Every row gives one point. Each copy is the shape, with its points in the same order, turned, moved and blurred by noise. Some copies are also mirrored. Which?
In the rows, 128 means zero.

Shape (6 x 3):
[[ 98  90  59]
 [161 132 102]
 [116 124 179]
 [147 131  98]
 [132 127 167]
 [157 106 153]]
Copy 1 (6 x 3):
[[ 84 104  67]
 [146 160  95]
 [131 145 179]
 [141 160  89]
 [142 150 159]
 [168 138 136]]
Copy 1 is: only turned
Copy 2 (6 x 3):
[[ 92  98  56]
 [153 122 117]
 [ 88 116 176]
 [139 124 117]
 [102 122 186]
 [134  95 162]]
Copy 2 is: only turned
Copy 3 (6 x 3):
[[108  69  53]
 [169 117  94]
 [112 125 164]
 [156 116  87]
 [131 126 157]
 [155 102 148]]
Copy 3 is: only turned
Copy 4 (6 x 3):
[[131  83  44]
 [ 72 140 112]
 [135 107 173]
 [101 130  96]
 [126 116 165]
 [ 92 106 154]]
Copy 4 is: mirrored

Shape (11 x 6):
[[100 116 133 140 197 110]
 [151 142  95  48 108 193]
 [153 127 103 157 104 109]
 [142 146 126 175 151 187]
 [133 146 137 152 101 169]
 [162 129 139 107 101 135]
 [ 83  96 108 126 142 143]
 [ 65 146  98 155  98 172]
 [145 106 125 107 159 179]
 [159 130 133 168 153 121]
 [143  82 125 170 107  88]]
Copy 1 (11 x 6):
[[118 121 159 151 205  98]
 [ 88 145  90  43 135 170]
 [152 130  84 145 123 111]
 [115 122 118 171 158 194]
 [118 129 115 151 104 170]
 [142 137 112  94 110 146]
 [ 73  97 128 130 162 109]
 [ 48 125  93 173 117 134]
 [115 106 124 102 174 172]
 [174 132 126 157 163 128]
 [171  83 102 151 128  81]]
Copy 1 is: only turned
Copy 2 (11 x 6):
[[120 130 126 131 185 140]
 [209 150 125  71  68 166]
 [160 112  85 154 104  92]
 [177 137 114 183 117 177]
 [162 145 118 162  73 142]
 [181 120 141 122  83 102]
 [115 120 102 107 125 158]
 [110 166  67 148  72 168]
 [173 115 143 117 124 174]
 [171 115 120 175 145 118]
 [129  72  94 156 115  85]]
Copy 2 is: only turned

Shape (13 x 8):
[[142 160  67  83 145 102 173 147]
 [122  74 145 128 124 120  99 124]
 [ 79 127 137  90 116  92 131 111]
 [183 153  86 181 152 128 168 153]
 [104  79 118 137  81 142  85  90]
 [105 158 103  60  59  81  93  79]
 [192 120  79 136 137 164 195 160]
 [100  86 148 156 139 184 137  92]
 [148 101 155 131 118 167  95 113]
 [127 146  99 128  96 145 138 168]
 [128 141  83 109 138 109 140 156]
 [123 141  61 100 142 123 127 127]
 [108 131 134 102 109 151  83 103]]
Copy 1 (13 x 8):
[[100 210 139  98 140 151 182 149]
 [128 109 156 153 119 119 107 117]
 [121 135 119  90 123 105 113  96]
 [115 182 117 182 141 130 210 191]
 [123 119 131 180  78 134 107  79]
 [131 212 146 103  96  99  96  49]
 [140 168 157 145 124 168 227 177]
 [149  69  99 161 120 154 156 100]
 [161 109 138 181 122 138 125 123]
 [126 175 120 134 101 146 137 163]
 [101 186 130 126 141 149 148 156]
 [ 88 184 132 134 138 168 154 112]
 [150 143 120 142 121 149  92  96]]
Copy 1 is: mirrored
Copy 2 (13 x 8):
[[139 163 144  65 189 120 108  86]
 [100  99 121 130 136 113 100 170]
 [ 89 130 120  83 141 107 164 144]
 [154 170 185 155 195 144  75 100]
 [ 80 105  96 152  98 109 109 135]
 [112 151  95  68  83  64 156 108]
 [159 125 172 127 178 184  71  79]
 [ 94  86 105 183 159 163 141 142]
 [139 101 105 159 120 141 109 162]
 [113 174 136 104 136 166  97 116]
 [122 148 133  86 181 127  95 117]
 [115 151  99 106 177 113 102  97]
 [122 133  76 126 122 123 137 145]]
Copy 2 is: mirrored
Copy 3 (13 x 8):
[[150 120  64  93 149 134 160 125]
 [142  90 176 154 121 107  86 112]
 [120  98 159  94 117 100 138  86]
 [155 163  66 180 133 130 127 147]
 [173 110 202 147 142  71  99 107]
 [168 122 144  41 133  62 106  63]
 [205 132  78 163 130 157 152 161]
 [155 134 211 186 143 131 145 112]
 [171 135 182 152 127 137  89 128]
 [163 136 128 112 116 101 138 168]
 [139 112  94 109 138 116 133 138]
 [154 121 106  98 178 108 135 125]
 [150 136 194  98 146 108 102 114]]
Copy 3 is: mirrored
Copy 4 (13 x 8):
[[133 115 101 102 147  57 182 145]
 [134 102 165 112 154 123  72  98]
 [ 87 124 152  65 140 115 132 103]
 [174 140 128 194 136  73 161 138]
 [106 102 112 115 144 153  60  82]
 [ 88 142  74  33 110 111 120  74]
 [195  80 111 175 152  96 179 133]
 [120 112 155 151 188 179 113  97]
 [169 120 143 123 157 157  88  86]
 [149 113 113 120 116 126 132 155]
 [133 119 119 112 141  79 142 146]
 [121 122  89 110 165  85 138 136]
 [127 139 114  82 156 151  95 106]]
Copy 4 is: only turned
